Every row gives one point. To make a cloud, some directions were put in groups of two or more. Within a group, all points are equally far from the middle, so they leave a hole (a ring in 2 directions, a hollow ball in 3). The other directions are filled evenly. Then the cloud was stretched, turned, moved and blurred a little. How many holes are there, and how many directions does each take, smallest first?
In the rows, 100 means zero.

Cloud (15 x 2):
86,122
94,119
112,102
41,91
40,79
45,101
108,67
95,56
55,116
42,76
57,115
40,90
49,63
67,120
113,80
Holes: 1 (2)

Cloud:
22,88,107
80,71,139
132,127,131
101,130,61
127,86,73
127,77,77
36,105,117
76,127,47
91,106,54
76,111,46
104,142,109
84,122,50
27,125,108
78,137,50
51,57,90
126,126,133
59,61,117
117,134,76
119,114,68
73,66,132
149,51,97
Holes: 1 (2)

Cloud:
51,75,118
151,160,56
121,121,54
116,97,90
153,150,72
94,47,96
79,78,86
87,89,38
44,70,97
112,96,117
69,106,99
82,143,87
45,99,78
96,118,119
95,107,34
62,79,156
103,124,92
148,102,107
80,100,8
Holes: 0

Cloud, 30 rows:
163,67,95,72
117,122,130,115
109,89,57,89
55,61,66,108
91,44,97,77
83,106,86,152
108,103,99,139
59,123,145,73
100,37,101,63
109,30,106,89
179,77,90,76
30,144,123,98
127,107,56,74
145,123,83,99
91,166,99,110
51,96,104,89
29,124,111,113
23,86,118,132
6,76,142,123
63,109,98,76
51,123,120,107
75,114,68,92
53,58,151,99
132,78,94,111
111,109,86,123
94,139,83,98
125,100,39,91
141,98,55,83
61,105,152,97
16,111,109,135
Holes: 0

Cloud, 55 rows:
68,131,127,66,100,19
154,80,134,72,65,35
111,100,57,111,92,93
85,68,104,106,24,39
83,49,82,111,91,102
95,98,70,48,61,114
64,99,134,121,53,63
126,65,65,163,67,94
138,101,74,94,85,113
57,88,69,60,72,57
58,96,117,147,92,76
69,85,103,127,93,164
128,135,88,101,104,86
112,73,152,128,77,130
102,88,137,66,75,63
124,92,91,134,33,78
102,123,154,94,29,78
76,45,71,79,33,131
127,104,111,74,17,93
39,112,139,120,127,64
70,97,90,124,126,153
80,104,152,171,62,94
71,148,89,72,92,83
181,93,113,84,80,81
144,64,123,74,69,90
101,79,171,43,88,78
99,104,116,65,38,77
75,101,146,123,139,133
68,123,73,111,82,69
144,84,163,58,82,165
34,52,52,98,68,133
130,64,116,46,80,120
85,132,166,72,78,65
87,71,135,102,105,91
59,99,140,32,85,125
110,96,70,115,134,158
132,96,104,88,109,53
91,88,127,148,78,67
155,73,93,82,84,140
99,134,116,95,34,89
140,69,147,76,72,81
121,59,80,106,40,172
106,74,63,16,129,107
113,103,181,136,81,97
91,116,86,55,93,151
131,120,113,60,100,99
122,41,114,94,88,109
89,79,79,104,75,160
77,90,118,134,55,102
133,74,39,112,116,132
117,103,137,115,77,138
103,56,66,127,109,119
88,104,169,103,50,44
117,126,67,80,67,77
48,133,89,36,108,117
Holes: 0

Cloud (54 x 6):
94,68,87,102,74,89
115,162,137,101,83,90
169,105,136,76,93,97
126,120,171,81,99,80
39,111,90,67,91,118
93,157,120,123,67,139
160,146,58,108,108,96
86,72,138,109,38,98
129,110,180,97,61,116
95,160,130,81,76,102
141,92,125,98,61,94
108,107,46,116,94,113
82,126,174,71,36,147
154,103,143,52,113,110
87,109,72,82,138,114
112,122,174,111,61,137
123,120,126,43,90,135
82,74,90,69,112,111
148,113,92,73,83,119
106,134,109,114,48,91
108,97,144,107,138,90
36,108,123,126,75,99
98,113,142,42,102,138
67,142,85,111,146,130
119,68,108,85,59,119
98,153,133,95,53,108
133,93,83,117,101,127
57,118,172,66,84,127
83,134,126,74,125,135
99,84,94,100,119,69
29,121,103,133,77,134
129,87,160,56,116,98
54,92,162,106,96,113
62,107,133,103,126,142
52,125,83,126,47,112
49,127,72,133,109,144
80,122,57,112,70,133
150,97,158,54,111,104
177,121,99,109,109,93
91,85,148,105,121,96
43,106,124,124,81,91
41,121,110,143,96,146
166,150,110,116,109,69
62,122,164,95,101,107
146,146,107,84,101,61
70,110,166,93,115,126
77,136,146,89,29,130
103,143,173,86,79,136
116,133,151,116,142,83
107,111,195,60,75,138
154,145,54,117,103,93
70,128,41,131,114,80
123,116,159,124,81,148
53,115,146,93,13,146
Holes: 2 (2, 3)

Cloud, 77 rows:
100,102,153,82,117,102,94,52
150,54,85,116,63,65,97,114
135,92,131,98,97,74,96,146
76,90,152,92,120,130,102,129
88,90,162,90,145,144,94,120
94,93,69,119,110,96,127,125
137,128,101,118,129,121,101,131
116,139,112,100,117,117,128,88
66,100,85,92,145,124,113,98
106,100,129,117,50,68,83,111
95,103,168,93,124,122,55,79
145,82,195,133,118,125,70,106
145,89,170,129,76,102,88,107
61,84,53,92,89,110,112,126
76,105,61,49,53,88,126,95
117,96,111,142,76,102,89,100
116,108,144,119,141,91,98,133
98,98,51,78,95,96,82,96
97,129,115,83,118,65,103,121
80,113,136,85,82,147,91,84
91,132,104,86,121,140,126,79
149,75,102,123,50,63,98,104
96,132,89,92,97,114,50,117
135,68,86,132,100,96,99,89
100,145,156,106,100,69,79,87
69,108,121,66,89,69,89,57
84,72,43,97,100,87,139,109
116,128,103,99,114,77,134,96
90,68,82,62,72,68,75,98
72,95,150,80,127,145,91,125
114,67,125,71,109,93,83,93
120,75,142,117,102,66,73,101
82,132,100,66,105,59,118,93
92,112,163,110,106,106,103,137
73,91,101,72,95,111,62,118
114,114,139,71,75,69,76,76
141,106,57,108,72,30,101,76
106,76,106,107,123,60,96,117
95,86,149,111,113,124,56,127
124,97,131,70,101,66,80,64
46,117,96,60,131,95,100,96
108,108,113,49,69,81,124,107
99,122,130,91,54,45,91,105
141,118,150,112,102,59,107,76
125,84,125,131,107,70,115,68
138,122,155,113,66,95,85,107
117,104,86,64,117,45,95,96
111,129,158,104,117,88,114,114
125,104,98,75,60,72,71,92
115,130,126,96,115,62,67,72
132,118,150,128,117,60,61,103
64,134,69,75,97,117,117,92
73,145,155,78,100,92,73,77
92,128,153,81,93,106,46,87
105,140,137,102,144,92,84,127
91,77,74,99,68,95,83,83
139,120,103,140,126,106,80,128
97,81,161,96,96,118,123,108
83,92,138,75,89,86,85,64
100,108,104,79,93,145,129,79
150,102,131,135,96,111,68,140
140,57,70,113,122,89,142,108
153,88,127,95,91,77,101,145
136,109,91,96,121,124,84,91
92,69,91,89,65,106,138,114
138,98,106,120,100,120,122,144
69,125,117,49,88,83,103,108
59,99,74,89,135,118,118,97
89,84,87,101,103,134,143,95
120,113,89,82,40,56,86,90
93,95,108,123,148,114,111,117
146,86,106,82,53,68,144,123
60,133,107,89,119,115,103,59
106,134,115,110,85,120,108,138
87,92,104,123,101,71,111,68
89,63,105,64,90,105,122,119
97,80,88,106,79,109,78,87
Holes: 3 (2, 2, 2)

Cloud:
62,126,125,158,82,167,133,85
121,155,112,84,128,71,110,49
97,116,90,93,49,105,53,47
122,113,169,121,44,129,91,108
100,105,128,104,154,131,161,107
117,122,29,76,55,79,67,83
57,104,66,136,66,148,60,107
116,151,131,56,77,79,85,79
127,59,98,122,60,65,95,153
112,123,128,46,64,90,145,52
53,109,67,87,142,111,154,82
146,120,85,134,49,105,154,134
47,97,69,106,68,134,66,78
52,123,55,114,111,112,90,148
84,130,77,44,121,154,143,65
128,110,151,148,82,104,173,140
112,55,98,45,72,85,92,86
93,107,59,102,41,100,122,166
62,58,130,97,117,97,117,78
99,158,109,81,124,159,144,79
93,93,95,167,100,117,162,140
120,141,91,61,88,145,160,74
138,125,84,84,90,96,84,161
97,129,71,124,69,62,167,141
73,103,99,125,50,132,103,173
94,132,79,182,111,115,135,123
125,100,117,113,113,117,58,40
88,80,104,150,88,136,53,133
111,102,10,57,87,105,101,105
135,103,133,60,78,124,160,123
106,102,99,54,120,111,126,159
101,145,46,49,81,86,67,88
80,131,34,126,124,102,85,124
90,113,92,116,49,46,79,133
95,85,107,120,132,160,142,77
140,109,116,56,84,80,141,35
129,88,99,113,71,73,116,186
93,137,129,90,136,164,101,94
54,126,112,145,98,160,133,68
115,50,79,137,132,76,106,109
39,118,127,93,96,92,127,104
115,163,121,74,107,163,120,89
153,133,80,101,78,135,141,80
127,113,114,143,48,67,101,62
81,67,43,100,76,144,91,117
112,155,93,60,81,111,90,25
136,117,126,146,74,36,127,121
155,95,69,83,134,109,133,91
64,133,128,120,69,135,170,130
109,125,128,72,60,146,155,131
123,111,11,72,75,93,103,102
147,90,76,64,80,88,117,158
102,103,30,125,57,89,66,79
81,148,104,31,109,105,148,62
101,125,123,64,116,55,175,90
65,65,125,102,120,94,131,64
82,98,33,86,70,142,56,92
83,89,100,89,103,184,114,72
113,72,31,111,72,121,110,116
90,165,70,102,120,105,86,56
60,158,83,116,93,117,86,137
81,104,24,115,136,84,124,84
89,118,56,176,112,112,118,106
136,128,71,91,64,77,132,44
152,113,122,125,58,114,164,123
106,94,98,14,78,85,93,74
59,143,103,109,92,136,102,157
147,63,113,95,76,101,145,97
117,103,99,114,119,96,52,41
150,115,123,83,101,149,123,55
97,97,110,157,85,152,52,110
64,65,127,83,133,111,104,60
76,140,54,68,112,123,89,138
67,154,95,123,125,141,115,49
94,102,43,37,138,54,129,85
92,153,86,102,128,95,87,38
100,90,134,96,53,139,130,151
49,110,51,109,106,143,59,92
72,67,129,104,116,88,107,145
142,108,67,120,118,129,66,88
Holes: 3 (2, 3, 3)

Cloud:
93,109,98,135,128,122,119,68,148
111,108,81,84,119,125,114,44,131
75,103,138,152,65,119,97,75,92
138,73,102,56,160,87,102,96,97
171,99,49,93,108,62,115,89,106
143,113,102,121,113,70,108,47,99
141,99,114,91,123,60,97,93,98
82,97,138,106,78,130,93,136,115
147,87,96,117,97,53,77,122,100
85,113,116,78,105,124,69,80,109
108,78,53,135,95,80,125,47,95
106,121,107,120,121,115,62,118,127
131,75,87,129,113,59,102,113,94
144,89,29,100,96,59,81,112,112
134,81,34,96,65,108,96,102,51
101,95,73,122,88,141,129,77,100
90,117,86,89,85,99,68,96,118
126,62,105,95,67,120,91,68,78
74,76,106,109,116,85,52,117,126
104,111,94,39,101,83,112,93,75
115,108,58,154,83,103,75,48,108
83,122,102,96,54,117,101,80,104
128,76,81,135,91,67,116,112,85
75,114,91,66,115,78,129,100,74
148,72,117,99,87,97,113,92,93
100,68,82,93,125,107,74,119,71
145,76,66,104,114,69,130,61,134
125,107,84,69,95,84,117,53,89
98,86,104,124,86,92,104,87,41
95,136,91,142,68,115,78,122,82
89,89,84,55,83,106,97,123,107
95,81,79,111,91,90,87,143,113
114,66,98,111,105,75,79,82,141
98,79,54,112,78,116,127,77,72
89,120,143,75,102,119,149,73,112
121,106,70,124,52,118,97,49,86
108,120,107,48,109,96,143,59,82
142,108,91,102,75,85,147,73,108
61,107,120,119,137,55,89,119,109
103,91,114,36,106,129,126,100,122
86,94,107,144,123,112,86,121,97
153,77,43,71,72,83,89,110,75
160,103,102,84,55,123,109,95,86
92,118,89,102,58,120,88,77,106
91,118,99,99,89,94,78,140,54
135,84,65,96,94,77,114,61,139
102,133,114,93,102,107,113,100,141
84,97,79,154,115,116,99,86,135
57,138,82,143,97,91,94,97,106
75,103,128,132,120,116,116,94,72
118,109,107,86,66,113,121,111,121
53,130,117,135,91,127,124,95,93
131,64,80,124,86,72,83,137,87
66,104,103,195,76,89,73,91,93
106,91,87,79,68,142,131,58,99
78,130,89,78,101,84,101,126,75
107,87,84,95,71,133,130,53,104
124,72,97,129,70,124,73,69,103
95,101,76,144,117,111,53,76,116
74,92,106,143,79,63,52,129,90
107,89,81,100,71,70,62,125,57
95,111,65,112,82,121,70,108,124
125,97,60,73,91,88,94,132,112
88,79,100,99,72,91,44,133,80
100,74,56,180,90,98,91,82,111
80,131,92,76,109,101,122,121,63
93,108,74,115,107,131,82,68,94
141,71,65,114,62,130,95,70,56
115,103,101,161,113,88,136,51,121
106,103,92,91,128,139,89,57,111
94,87,107,97,155,81,113,118,102
109,99,86,109,128,62,130,105,105
110,131,90,116,87,117,144,63,79
104,77,115,93,125,129,128,55,124
117,117,63,118,117,93,73,131,108
80,79,99,99,56,91,84,112,104
100,74,94,116,83,69,90,100,51
101,115,97,116,107,98,85,128,62
62,107,111,168,123,94,66,69,108
124,119,103,56,100,110,107,117,124
88,103,118,141,127,87,60,134,129
119,120,121,114,83,99,91,68,100
156,99,66,113,116,53,88,112,92
69,103,111,115,78,99,95,77,128
170,88,64,111,98,104,105,56,106
111,90,104,151,98,65,125,50,89
120,117,68,96,114,76,85,129,137
119,99,82,136,138,89,143,55,125
90,89,119,99,98,67,60,109,97
117,68,99,126,99,113,91,48,104
97,119,77,103,77,93,94,121,45
142,107,79,95,144,119,116,52,115
129,79,73,152,107,48,101,112,104
49,120,130,137,85,115,97,128,103
104,99,66,68,152,68,96,107,144
99,96,52,70,105,86,88,117,93
76,114,70,161,104,91,112,39,119
131,89,51,73,76,81,80,116,102
85,115,97,115,42,80,100,138,90
74,108,86,114,112,125,69,87,80
98,63,74,122,119,57,61,111,102
87,109,75,144,99,100,108,35,136
159,103,85,100,117,83,119,74,83
151,84,113,106,81,81,87,108,103
Holes: 3 (2, 2, 3)

Cloud (106 x 9):
45,26,140,86,174,74,82,137,89
128,151,62,116,64,171,91,116,75
93,73,57,77,36,71,72,60,148
145,145,92,112,52,97,86,29,101
126,101,97,63,142,125,104,129,111
106,98,119,66,45,70,61,84,154
83,117,94,114,64,113,28,62,113
76,93,141,154,56,26,74,69,114
133,59,112,73,38,84,85,66,150
97,64,75,153,55,100,114,52,122
86,58,143,108,75,100,114,117,61
125,83,53,76,49,126,99,103,89
60,61,147,112,156,88,62,132,101
41,84,86,110,118,118,108,114,139
77,93,120,90,139,69,61,149,48
89,78,120,105,97,40,88,98,76
49,5,156,68,129,94,92,98,68
72,109,93,131,57,40,107,79,98
146,113,71,90,40,105,74,109,122
68,75,79,32,73,38,86,155,125
83,113,39,50,65,101,70,139,146
102,148,46,73,101,132,91,112,47
113,87,66,74,113,162,94,107,34
65,70,71,45,137,91,112,95,102
66,130,70,106,40,84,103,126,137
62,101,58,62,118,110,127,142,142
64,62,91,43,46,22,105,105,161
41,49,119,93,124,29,69,129,116
68,69,51,72,125,114,61,154,109
74,34,94,81,73,108,46,68,134
88,85,66,113,149,150,65,126,65
134,138,74,94,54,98,35,93,78
57,148,66,97,72,39,94,136,130
71,76,121,57,113,132,134,133,84
89,94,119,97,103,113,48,115,133
104,119,69,98,40,139,121,79,120
91,135,78,64,86,193,77,141,71
109,118,83,127,138,115,74,126,115
62,99,91,112,80,76,94,173,98
99,76,134,74,62,86,115,129,116
103,95,123,66,97,135,28,86,77
104,77,66,70,87,77,42,86,140
80,46,92,99,49,81,125,66,123
114,130,86,75,125,93,54,141,95
79,66,105,87,82,24,97,107,103
119,103,50,103,80,102,45,129,99
77,66,98,78,115,122,123,78,63
79,134,63,84,117,145,43,127,77
110,85,136,70,101,89,122,73,77
65,101,95,146,95,63,127,145,119
120,85,85,95,75,153,116,51,123
85,150,34,98,88,92,68,102,114
71,83,47,110,88,53,90,106,121
81,113,86,143,24,98,104,54,111
72,123,82,59,131,57,108,155,109
67,48,142,66,154,101,121,112,92
22,40,129,121,82,48,76,103,136
70,79,68,79,113,70,86,141,70
113,63,58,153,69,96,91,93,138
135,94,130,97,86,173,80,102,64
67,71,109,118,123,161,61,69,55
115,82,30,89,80,87,108,94,130
59,103,126,98,132,97,65,194,70
100,107,87,94,49,161,101,111,61
107,156,62,122,107,117,41,126,97
61,75,79,98,78,66,98,164,120
93,78,140,110,165,138,64,135,59
109,68,137,93,89,75,136,66,107
71,43,152,72,103,72,104,87,160
143,91,59,92,83,100,86,67,103
72,51,91,161,58,112,102,76,133
28,17,110,91,119,97,54,107,96
112,135,94,89,85,68,72,166,97
65,122,83,90,120,149,103,76,99
29,16,141,111,155,112,106,119,87
94,131,95,93,88,72,111,169,105
75,150,55,71,123,110,124,109,93
57,48,118,80,53,39,103,73,131
79,61,160,90,107,99,53,88,99
128,145,91,173,105,141,102,72,92
121,90,75,123,33,103,88,34,123
66,73,61,40,127,124,69,129,120
128,76,89,73,95,73,56,160,95
95,87,104,92,82,106,55,35,136
40,74,90,124,137,125,106,108,122
139,107,90,71,30,107,54,117,113
74,68,82,109,124,94,105,172,57
39,9,110,94,134,106,63,89,74
111,129,98,158,90,95,67,142,113
33,58,133,112,124,113,79,173,80
128,97,104,80,114,74,87,104,75
105,100,97,130,113,168,87,53,63
93,91,81,159,38,106,62,71,74
108,69,44,134,90,68,74,88,138
63,66,95,155,45,93,111,51,151
30,109,110,115,124,57,71,123,95
73,64,110,95,118,138,112,87,41
48,75,79,64,63,50,76,102,139
70,35,101,107,155,106,113,155,42
84,94,119,88,153,88,55,153,79
116,113,105,121,32,75,80,72,171
113,28,146,99,113,98,61,68,63
78,79,108,51,58,73,103,161,122
106,109,110,104,125,101,101,160,104
98,43,118,116,91,121,76,92,154
101,80,93,64,73,78,119,130,64
Holes: 2 (2, 4)

Cloud:
57,131,97,96,75,101,92,155,112
67,108,161,97,144,89,133,56,109
131,119,113,117,112,20,114,70,76
125,100,148,86,33,110,98,82,44
98,103,87,155,126,91,103,46,83
113,140,74,79,34,110,111,110,81
74,107,195,89,81,157,90,112,94
125,120,80,45,41,72,83,68,47
129,135,133,79,82,80,61,119,48
109,111,144,71,107,104,106,137,59
124,104,68,98,119,103,63,65,44
62,154,134,104,98,77,125,131,68
118,139,191,163,129,121,101,125,112
129,140,147,124,46,121,81,90,121
60,122,95,134,122,68,116,93,57
131,71,99,91,122,115,89,123,75
55,110,25,96,98,92,89,135,69
93,104,96,67,98,29,133,157,45
59,136,131,74,104,103,106,96,36
85,145,86,112,55,43,137,107,67
108,154,69,94,82,103,54,90,81
93,108,170,87,85,123,64,88,118
130,66,137,60,125,90,115,71,94
64,108,91,72,145,60,115,76,117
149,115,90,98,94,121,42,97,45
130,84,103,95,150,104,28,96,89
148,109,65,89,114,108,74,72,62
107,123,103,38,65,121,153,105,79
130,167,84,95,69,104,113,53,75
147,97,103,108,109,103,38,92,86
79,111,108,121,103,78,57,77,116
102,88,93,159,110,73,99,76,85
84,114,118,76,155,146,97,95,121
165,102,90,96,50,98,95,162,100
98,75,121,69,86,35,98,63,96
112,164,80,116,140,113,125,134,90
92,64,117,100,162,39,69,35,77
71,44,90,81,121,29,97,106,48
85,114,37,69,108,115,76,141,85
100,94,42,107,110,94,63,90,24
89,163,98,114,60,84,70,83,94
145,106,95,51,72,85,113,111,95
96,153,159,111,148,139,94,97,68
119,91,115,151,108,157,16,101,80
94,132,183,119,147,24,112,95,100
128,106,185,130,128,100,120,94,95
59,135,128,103,80,63,113,76,106
116,80,83,110,118,112,41,119,71
74,103,99,68,70,163,84,126,81
97,130,184,106,89,32,115,125,132
121,94,63,107,68,48,113,83,111
92,114,93,79,46,101,119,93,144
130,119,147,118,113,89,59,90,81
89,146,125,123,94,75,149,62,52
102,108,126,89,38,115,35,71,124
131,73,125,88,108,105,123,53,108
119,95,71,62,88,121,87,120,68
97,58,102,68,115,88,74,122,63
96,146,127,132,68,92,75,116,124
75,124,52,43,56,78,100,94,120
121,104,85,72,58,87,30,116,59
87,84,114,136,166,66,51,40,84
96,74,73,74,63,85,66,49,75
109,160,157,141,75,135,102,101,112
78,67,50,48,85,51,80,93,74
73,99,124,88,98,76,154,120,118
76,158,96,59,126,72,131,98,84
38,92,110,94,119,91,95,144,123
143,131,85,109,130,59,38,63,87
91,83,126,115,166,57,175,106,102
76,93,93,64,113,20,167,112,45
145,115,114,73,37,93,111,112,61
85,100,90,40,57,118,98,156,106
70,152,157,95,70,64,134,82,92
105,156,117,122,100,64,81,74,119
117,111,111,112,54,117,116,70,132
127,84,121,101,109,43,72,47,140
91,140,76,104,52,103,144,128,104
111,121,110,96,128,127,63,58,107
105,64,90,91,178,90,101,108,113
63,67,159,99,143,82,121,132,101
86,65,92,66,72,38,101,107,56
117,106,137,69,87,17,127,72,85
89,148,121,134,70,135,108,74,30
146,70,102,142,111,110,53,75,79
81,164,117,133,100,70,134,103,39
106,123,151,102,95,16,133,97,124
65,81,136,89,147,49,97,48,52
81,115,74,64,109,79,119,87,63
104,79,83,74,168,49,122,61,25
95,137,84,84,56,95,136,132,89
Holes: 0

Cloud, 87 rows:
78,146,130,61,161,75,105,88,99
151,161,110,118,64,108,23,91,135
136,81,75,129,147,85,78,95,126
82,160,103,87,122,98,158,80,110
73,162,57,96,66,76,96,121,127
117,145,141,146,89,82,100,83,114
68,84,75,127,130,127,98,123,107
127,157,90,112,104,122,40,52,132
103,119,98,150,80,75,80,114,66
135,91,128,73,146,99,31,98,80
91,60,112,143,147,85,101,88,137
143,158,80,84,37,99,81,113,124
154,88,96,77,113,84,14,106,92
110,66,86,102,108,70,66,85,68
96,115,99,54,93,151,81,105,123
100,195,111,130,116,153,57,96,133
131,131,62,135,109,97,42,105,85
118,162,110,70,90,102,59,89,161
110,78,120,102,95,45,87,89,69
125,75,128,73,167,90,138,116,118
118,125,75,23,80,73,89,105,120
97,74,145,92,178,134,58,103,119
145,110,150,90,121,107,37,140,140
88,151,105,115,127,139,127,84,93
97,95,141,52,123,121,58,141,117
113,184,64,103,64,93,49,85,100
87,110,144,127,124,125,119,76,123
106,41,121,129,145,43,107,102,94
102,72,96,54,157,96,56,102,116
109,172,95,102,124,140,92,64,156
74,87,55,76,74,74,115,107,104
133,111,165,102,123,52,82,99,113
140,143,79,51,50,77,65,117,113
99,83,93,124,79,68,97,104,149
67,91,123,100,149,121,130,106,83
153,106,109,110,56,80,47,139,135
64,114,57,101,100,142,66,92,102
97,131,85,98,135,135,145,100,122
139,104,83,142,53,111,84,121,112
145,152,97,49,130,107,65,87,127
142,99,100,126,83,85,120,96,78
182,147,110,104,105,76,66,97,123
174,147,113,76,97,91,44,86,130
106,137,103,50,142,112,82,107,166
110,161,133,68,101,110,57,86,98
111,129,57,82,83,52,115,102,150
104,78,148,129,175,101,80,130,92
104,141,112,132,63,118,97,83,101
157,122,77,169,76,95,81,77,120
178,142,84,117,69,79,62,124,126
111,190,60,131,109,117,87,73,125
156,126,90,78,103,46,74,74,131
107,164,51,89,67,130,62,76,95
111,127,78,125,156,86,85,124,131
128,167,117,99,155,134,57,89,140
147,157,107,87,81,91,107,107,101
144,124,120,70,132,81,83,106,165
133,153,68,53,85,130,35,109,121
109,58,74,83,140,51,90,100,96
120,85,106,130,79,45,95,140,120
130,135,86,132,135,91,131,89,94
104,110,66,157,94,66,104,131,92
128,136,85,36,77,83,68,124,134
164,102,91,158,85,55,56,94,136
117,106,93,96,130,124,71,101,172
113,123,85,100,81,91,52,135,66
72,134,82,137,122,157,53,73,126
115,98,83,170,83,111,60,112,87
161,101,127,138,141,110,87,100,103
99,80,101,35,158,116,87,106,104
98,138,106,172,86,79,124,82,131
168,136,88,93,38,72,60,121,114
81,117,128,51,126,116,102,107,159
96,113,66,135,118,44,82,82,93
116,74,98,115,112,132,30,128,116
92,74,96,116,98,35,78,92,113
131,126,166,131,133,123,59,88,136
84,157,74,64,148,81,99,82,132
105,123,90,95,134,97,53,56,89
78,99,85,26,126,117,102,104,106
70,121,103,159,129,68,116,58,100
81,88,55,130,75,76,105,78,116
160,84,124,159,140,58,81,107,120
132,131,72,155,85,135,26,99,108
178,108,78,83,95,77,79,75,131
116,137,77,102,149,58,94,111,123
90,108,122,97,159,63,87,110,68
Holes: 1 (9)
